Each row of a before or after table is a point. One or more steps were done to the points. Then noise was added and the rows were shuffled. The steps act on how far a point lies along the listed directions, d1 being the first. Write out the steps. A step turns or swaps two directions, mirrors them in a line or flattens them onto one, adds a multiple of one to another, or multiplies one. Angles are multiples of 10 degrees, from the lower direction toward the higher: turns from -170 to 170, lines from 10 to 170 but not 90. Use the fewest steps. Two steps may share a direction if one is a turn and the other turns, adds or multiplies; they go together, in the order done. Otherwise the lowest direction goes first.
In the rows, 128 means zero.

Directions:
(1): [ 85 116 189]
(2): [172 173 168]
(3): [ 85 187 109]
Before, 8 rows:
[[185  67 144]
 [134 158  94]
 [ 65 174  80]
 [156  94 155]
 [180  64 136]
 [115 125 143]
 [110 207 108]
 [137  61 102]]
After (8 x 3):
[[161 132  84]
 [ 97 162 131]
 [ 61 149 184]
 [181 128  68]
 [169 112  98]
 [130 108 142]
 [183 122  66]
 [ 68 153 173]]
Steps: turn d1 and d3 by -70 degrees; multiply d2 by 0

Directions:
(1): [135 124  72 132  42 102]
(2): [174 124  52 117 168 169]
(3): [158  66 125 127 158  53]
Before, 9 rows:
[[155 156 174 124 160 159]
 [143 106 181 120 184 125]
 [179  74  92 138 125 101]
 [184 177  92 108 120 165]
 [ 99 120 249 132 168 129]
 [137 105 100 145 156 135]
 [135  73 172 125 207 107]
 [152  46 121 137 145  41]
 [122 162 125 135 130 181]]
After, 9 rows:
[[146  94 180 142 188 127]
 [135 194 192 117 122 153]
 [165  85  71 135  37  81]
 [156  58 130 127 203  72]
 [149 144 144 135  64 102]
 [106 160 138 141  94 152]
 [128  62 146 131 102  45]
 [145  91 142 128  77  72]
 [ 99 109 154 150 141 122]]
Steps: turn d1 and d2 by 140 degrees; turn d1 and d3 by 20 degrees

Directions:
(1): [164 156 118 100 131 209 172 174  70]
(2): [ 94 138  79 141 160 209  69 110 170]
Before (12 x 9):
[[140 122 128 115 121 101 153 127 133]
 [156 132 141 111 115 130 178 163  97]
 [131 116 158 126 119  45 138 133 126]
 [145 128 152 111 125 161 142 134 125]
 [177 133 157 103 113 112 208 168  68]
 [117 123 130 116 123 115 133 108 135]
 [137 131 124 121 130 153 134 135 118]
 [136 130 126 132 136 134 108 127 131]
 [181 104 175 120 104   7 184 119  83]
 [120 114 125 125 134 104 145 137 141]
 [141 127 148 110 112  98 139 129 140]
 [117 135 111 127 138 145  88 118 150]]
After:
[[133 124 130 138 133 116 112 124 131]
 [145 134 127 106 122 129 159 139 122]
 [205 136 143  93 120 128 214 164  32]
 [124 129 131 110 120 119 143 114 123]
 [118 127 132 131 128 104  96 112 149]
 [163 156 113 101 138 213 172 169  82]
 [131 129 144 117 132 170 123 118 144]
 [149 138 143  98 111 128 149 141 127]
 [127 119 128 116 130 115 154 145 131]
 [159 133 153 107 120  92 170 162  87]
 [126 126 115 130 134 151 115 127 134]
 [141 142 112 113 131 185 154 159 111]]
Steps: turn d1 and d2 by 60 degrees
